Every row gives one point. Each copy is the shape, with its points in the same order, stretched, turned, moved and blurred by noise. Is it also mirrored, or only turned?
In the rows, 128 means zero.

Shape, 8 rows:
[[149 187]
 [121 165]
 [153 127]
 [135 101]
 [144 115]
 [134  94]
 [ 93 124]
 [142 145]]
Copy 1, 8 rows:
[[140  73]
 [110 103]
 [158 132]
 [146 165]
 [148 154]
 [147 173]
 [ 94 160]
 [142 121]]
Copy 1 is: mirrored
Copy 2:
[[154 194]
 [163 160]
 [111 143]
 [116 119]
 [111 130]
 [113 113]
 [164 111]
 [131 158]]
Copy 2 is: mirrored

Shape:
[[128 159]
 [113 140]
 [109 109]
 [155 125]
 [ 86 163]
 [113  74]
 [105 136]
 [123 113]]
Copy 1, 8 rows:
[[141 172]
 [119 158]
 [107 125]
 [159 128]
 [ 99 191]
 [102  90]
 [112 157]
 [122 125]]
Copy 1 is: only turned
Copy 2, 8 rows:
[[154 145]
 [134 145]
 [ 99 131]
 [146 103]
 [129 181]
 [ 72 105]
 [124 153]
 [121 118]]
Copy 2 is: only turned
Copy 3:
[[ 94 132]
 [120 133]
 [153 112]
 [113  84]
 [114 177]
 [182  90]
 [130 141]
 [146 103]]
Copy 3 is: mirrored

Shape:
[[114 155 120]
 [145 175 118]
 [133 128 117]
 [132 131 102]
 [169  67 162]
 [132 138 134]]
Copy 1 (6 x 3):
[[117 157 122]
 [142 188 132]
 [146 137 135]
 [149 141 148]
 [204  85  99]
 [145 147 119]]
Copy 1 is: mirrored
Copy 2:
[[107 142 104]
 [118 177 118]
 [129 122 122]
 [135 123 110]
 [157  73 191]
 [115 132 138]]
Copy 2 is: only turned
Copy 3:
[[134 138 100]
 [178 128  98]
 [125 115 121]
 [134  99 113]
 [124 106 207]
 [142 129 133]]
Copy 3 is: only turned
Copy 4:
[[116 147 119]
 [120 173 145]
 [137 125 138]
 [144 133 127]
 [127  66 192]
 [115 133 146]]
Copy 4 is: only turned

Shape:
[[142 135 142]
 [138 132  79]
 [118 118 158]
 [ 91 112 171]
 [114 121 141]
 [122 146 165]
 [135  89 106]
 [138 187 146]
 [133 121 107]]
Copy 1, 9 rows:
[[108 107 132]
 [144 131  94]
 [116 122 165]
 [118 141 190]
 [122 131 156]
 [ 90 115 151]
 [165 122 138]
 [ 65 108 104]
 [138 125 121]]
Copy 1 is: mirrored
Copy 2, 9 rows:
[[159 126 140]
 [152 148  72]
 [129 130 157]
 [105 146 172]
 [125 144 142]
 [158 147 171]
 [112 108  96]
 [205 166 160]
 [140 134 101]]
Copy 2 is: only turned

Shape (9 x 4):
[[125 143 148 119]
 [134  86  69 167]
 [141 121 148 148]
 [ 86  74  93 128]
 [139  97 150 138]
 [125 153 114 116]
 [116 134 142 121]
 [144  92  84 128]
 [ 88 144 145 112]]
Copy 1 (9 x 4):
[[139 162  96 127]
 [144  56 160 156]
 [156 127  83 147]
 [ 77  72 140 143]
 [143 106  78 134]
 [141 163 135 124]
 [128 151 100 131]
 [139  81 148 120]
 [101 169 103 134]]
Copy 1 is: mirrored
Copy 2, 9 rows:
[[143 140 146 156]
 [135  65 102 101]
 [172 118 150 143]
 [100  85 146 118]
 [163 118 168 126]
 [128 135 107 147]
 [137 140 151 156]
 [133 110 102  87]
 [118 136 159 174]]
Copy 2 is: only turned
Copy 3:
[[132 145 111 118]
 [187 108 175 158]
 [155 154 130 127]
 [144  89 153 189]
 [154 142 111 152]
 [135 125 128 107]
 [121 143 116 133]
 [189 103 142 148]
 [ 99 127 123 132]]
Copy 3 is: mirrored
Copy 4, 9 rows:
[[110 147 144 121]
 [177  70  86 150]
 [131 113 148 137]
 [128  81  71 112]
 [138  95 144 118]
 [123 162 118 121]
 [111 136 131 115]
 [165 101  97 111]
 [ 85 152 118 110]]
Copy 4 is: only turned

Shape (7 x 4):
[[141 136 111 119]
 [117 121 133 109]
 [116 141 160 171]
 [ 77 159  85 135]
 [154 134 157 145]
 [150  91 117  98]
 [ 80 105  86 138]]
Copy 1 (7 x 4):
[[122 108 131 149]
 [139 124 128 116]
 [ 93 168 159 124]
 [120 176  79 158]
 [ 98 117 172 128]
 [168  86 151 130]
 [169 175 114 149]]
Copy 1 is: mirrored
Copy 2, 7 rows:
[[130 125 145 126]
 [121 116 116 123]
 [114 155 106 171]
 [101  82 146 175]
 [129 160 120 136]
 [157 119 127  97]
 [138  83 121 164]]
Copy 2 is: mirrored
Copy 3:
[[138 100 137 111]
 [106 119 143 115]
 [121 166 133 141]
 [137  77 123 181]
 [128 157 135 101]
 [122 101 174  78]
 [138  88 176 164]]
Copy 3 is: only turned

Shape (11 x 6):
[[ 90 174 105 124 160 107]
 [ 84 134 142 142 134 148]
 [120 113 116 137 137  99]
 [213 136 115 173 160 147]
 [107 137 134 152  99 106]
 [138 149 147 132 156 118]
 [148 142 102 125 116 147]
 [ 94 124 201 124 151  87]
 [146 128 130 130 104 154]
 [104 134 137 119 155 150]
 [102 113 205 122 158 147]]
Copy 1:
[[ 86 139 109  97  95 110]
 [ 94 132 147  94 141 146]
 [102 116 154 141  98 125]
 [134  85  75 173 132 159]
 [110  87 154 108 109 134]
 [117 110 114 128 133 110]
 [148 120 124 118 110 152]
 [ 93 101 170 124 157  80]
 [148 113 144 115 131 158]
 [106 144 134 109 142 137]
 [104 125 162 120 189 114]]
Copy 1 is: mirrored
Copy 2:
[[123 145 169  93  83  70]
 [ 99 138 162 132 108 136]
 [ 83 117 134 129 130  93]
 [153 172  44 124 151 123]
 [ 95 117 137 157  97 106]
 [120 128 114  98 108 115]
 [149 138 134 140 142 104]
 [ 58  78 133  93  86 138]
 [135 126 128 152 144 133]
 [115 131 159 104 127 130]
 [ 79  99 136  96 118 182]]
Copy 2 is: mirrored

Shape (10 x 6):
[[146 143 181 164 146  79]
 [165 115 137 114 142 133]
 [159 124 111 139 149 120]
 [ 91 114 117 121 113 141]
 [106 126 160 106 139 117]
 [133 111 127 110 118  86]
 [113 155 113 110 114 126]
 [ 92 132 116 106 141  75]
 [162 146 157 176 120 152]
 [101 127 121 106 127  90]]
Copy 1 (10 x 6):
[[135 183 192  95 120  83]
 [173 123 153 117  96 126]
 [159 134 165 136 106 155]
 [139 105  87 152 168 130]
 [172 138 121 108 156  93]
 [163 144 151 167 134  74]
 [151 173  88 149 139 134]
 [180 166 137 157 183  91]
 [ 98 147 139  95  88 158]
 [167 152 123 159 165  90]]
Copy 1 is: only turned
Copy 2:
[[ 99  58 105 124 144 108]
 [158 115 115 126 146 108]
 [154  93 131 148 132 106]
 [106 148 132 143  94 142]
 [107 116 100 129 116 100]
 [132 105  78 125 102 131]
 [127 132 126 103  85 121]
 [121  96  84 143  70 105]
 [119 100 158 107 163 140]
 [118 106  86 128  82 114]]
Copy 2 is: only turned
Copy 3, 10 rows:
[[157 171 171 150 145 196]
 [176 108 151 138 130 108]
 [146 125 150 156 150 128]
 [110 128 117 105 122 102]
 [159 139 110 116 128 135]
 [158 108 147 119 194 133]
 [119  98 104 125 134 129]
 [129 136 104 133 192 161]
 [135 137 180 140  76 132]
 [134 123 110 120 178 146]]
Copy 3 is: mirrored
Copy 4 (10 x 6):
[[ 88 155  79 153 140 178]
 [128 166 152 122 142 141]
 [162 153 117 116 144 125]
 [107 110 121 119 108 104]
 [ 76 140 123 124 100 143]
 [119 145 104 159  96 134]
 [143 119 116 148 103 148]
 [127 133  65 139  62 127]
 [121 131 135 123 187 161]
 [121 130  93 141  79 128]]
Copy 4 is: only turned

Shape, 14 rows:
[[109 117 159 131 147 140 212 158]
 [135 117 160 144 139 135 152 150]
 [115 125 136 173 142 152 132 126]
 [116 129 151 138 131 134 106  86]
 [111 163  98 107 131 136  98 141]
 [117 121 145 112 136 111 147  39]
 [106 139 154 150 134 138 120 149]
 [163 116  90 111 150 134 100 156]
 [164 130  73 133 132 130  97 132]
 [116 132 103 115 131  94 176 112]
 [152 164 155 113  99  83 157 157]
 [157 154 145 112 139 145 154 121]
 [121 130 123 112 105 150 161 151]
 [108 122 152 129  75  70 145 143]]
Copy 1:
[[188 155 120 123 109 133  61 137]
 [163 135 161 117 120 120  91 131]
 [164 120 155 157 132 133 130 130]
 [149 139 143 154 157 119 143 152]
 [101 117 110 124 134 154 139 120]
 [175 176  87 184 186 111 138 152]
 [146 118 170 125 127 133 111 139]
 [ 95 134 145 117 121 140 136  83]
 [ 97 123 127 140 125 126 162  86]
 [138 151  75 174 137 130 106 125]
 [119 125 124  84 119  77  75 133]
 [155 142 105  99 149 108 116 117]
 [131 133 114 102  89 126 112 141]
 [113 131 146 130 100  89  82 170]]
Copy 1 is: mirrored
Copy 2 (14 x 8):
[[192  86  91 138  66 151 140  53]
 [156  91 116 138 126 135 123  99]
 [115  77 117 116 137 128 141 102]
 [ 87 113 138 134 134 132 116 144]
 [119 129 150  88 127 107 113 135]
 [ 86 123  84 159  93 132  98 143]
 [133  85 158 110 131 130 144 118]
 [133 133 112 124 171  85  75 119]
 [112 127  87 109 171  86  92 139]
 [152 105  64 126  80 107 126 113]
 [185 106 102 119 110 134 120 150]
 [142 123  88 129 117 147  79 118]
 [161 145 107 114  90 147 139  94]
 [163 108 128 126  95 127 178 150]]
Copy 2 is: mirrored
Copy 3, 14 rows:
[[197 136 143 115 156 194  80 161]
 [159 107 151 145 113 167 104 134]
 [155  91 140 136 126 124  99 114]
 [117 115 140 107  94 116 145 103]
 [ 99 122 115 113 138  93 133 156]
 [119 141 121  55 110 144 184 103]
 [147 108 151 136 101 122  95 134]
 [ 92  87 131 148 141 139 140 144]
 [ 86  99 109 142 145 109 144 121]
 [137 174 107  80 163 161 135 140]
 [132 172  94 138 106 187 113 155]
 [143  97 106 109 128 165 143 150]
 [160 141 108 133 155 135 132 148]
 [145 216 125 143 101 155 121 119]]
Copy 3 is: mirrored
Copy 4:
[[121  57 179 141 143 167 136  70]
 [119 108 164 137 120 123 121  84]
 [132 122 108 123 133 100  71  91]
 [ 96 145 105 124 132 100  89 134]
 [161 121 115  67 105 119 132 127]
 [ 71 148  92 123 171 134 113 145]
 [122 113 132 106  98 103  97 101]
 [184 159 154 111 112 138 127 117]
 [183 174 112 107 128 109 124 111]
 [125 111 118 115 146 165 153  88]
 [101 115 161 126 105 117 204  87]
 [128 121 166 108 154 118 150 107]
 [150  81 143 133 125 131 151 113]
 [ 90 106 107 163  90 124 166 110]]
Copy 4 is: only turned
